Each wall is flat, endless, passes through zero and stands at right angles to its row. A trip goes straight from one point to another. List the walls that it crosses, first one first.

Walls:
(1): [-1.6 -1.9 -4.1]
(2): [-7.6 -4.4 -6.3]
(3): [ 0.0  2.8 -4.0]
(4): [5.2 3.4 2.1]
(5): [-4.5  2.0  0.6]
(6): [-4.8 -0.1  8.8]
(7): [-1.1 -6.8 -2.5]
Trips:
[-0.2  4.0 -0.9] to [-2.7  1.1  4.0] => 6, 3, 4
[-5.5  4.6 -3.3] to [ 5.3 -0.5  5.5] => 6, 1, 4, 2, 3, 5
[-8.8  1.0  2.4] to [ 6.2 -6.0 -1.1] => 7, 5, 6, 2, 4
[-2.9  1.3 -1.1] to [-2.8 -3.0  2.0] => 7, 3
[ 2.4 -0.6 -1.7] to [-7.3  4.3  2.6] => 7, 2, 5, 4, 6, 1

Walls:
(1): [-5.5  0.3  1.8 -7.0 -7.8 -4.0 -5.0 -1.7]
(2): [ 3.4 -2.9 -2.3 -4.5 -4.2  3.2  3.6 -4.0]
(3): [-1.4  1.2 -3.3 -6.0 -6.5 -2.1 -2.7  0.6]
(4): [-0.4 -2.0  2.9  0.8  2.9 -2.2 -1.1 -5.8]
(5): [-8.4 -6.6 -5.6  1.2 -0.8  1.5  2.5  7.9]
(6): [-9.6 -0.4  4.2  5.1 -3.6  2.0 -3.0  6.6]
(7): [ 3.9 -6.6  1.0 -3.6  4.7 -9.5  0.7 -2.1]
Trips:
[-7.6 -0.7  3.4 -0.5  0.6  8.1 -3.0 -0.1] to [-3.3  6.4  0.5 -2.7 -1.5  3.8 -0.6  5.6] => 4, 3
[ 5.3 -7.3  0.8 -3.1 -4.7  0.0  1.5  4.5] to [-4.7 -8.7  0.6 -1.0 -8.1  3.6  0.2 -2.6] => 6, 7, 4
[-0.5 -7.9 -0.6  0.4 -3.1  5.0 -8.6 -0.8] to [ -0.1   6.5  -0.8  -1.5 -11.2   1.3   7.2  -0.4] => 4, 5
[-0.8  0.2 -6.6 -5.3 -1.3 -0.4  7.3 -0.8] to [-8.7  3.9 -3.0 -0.6 -4.1 -2.7  2.3  3.6] => 7, 6, 2
[ 0.1  0.3 -0.3 -6.7  0.6  3.9 -0.2 -0.6] to [ 2.4  8.4 -3.0 -3.9 -9.7 -1.8  2.2  2.9] => none
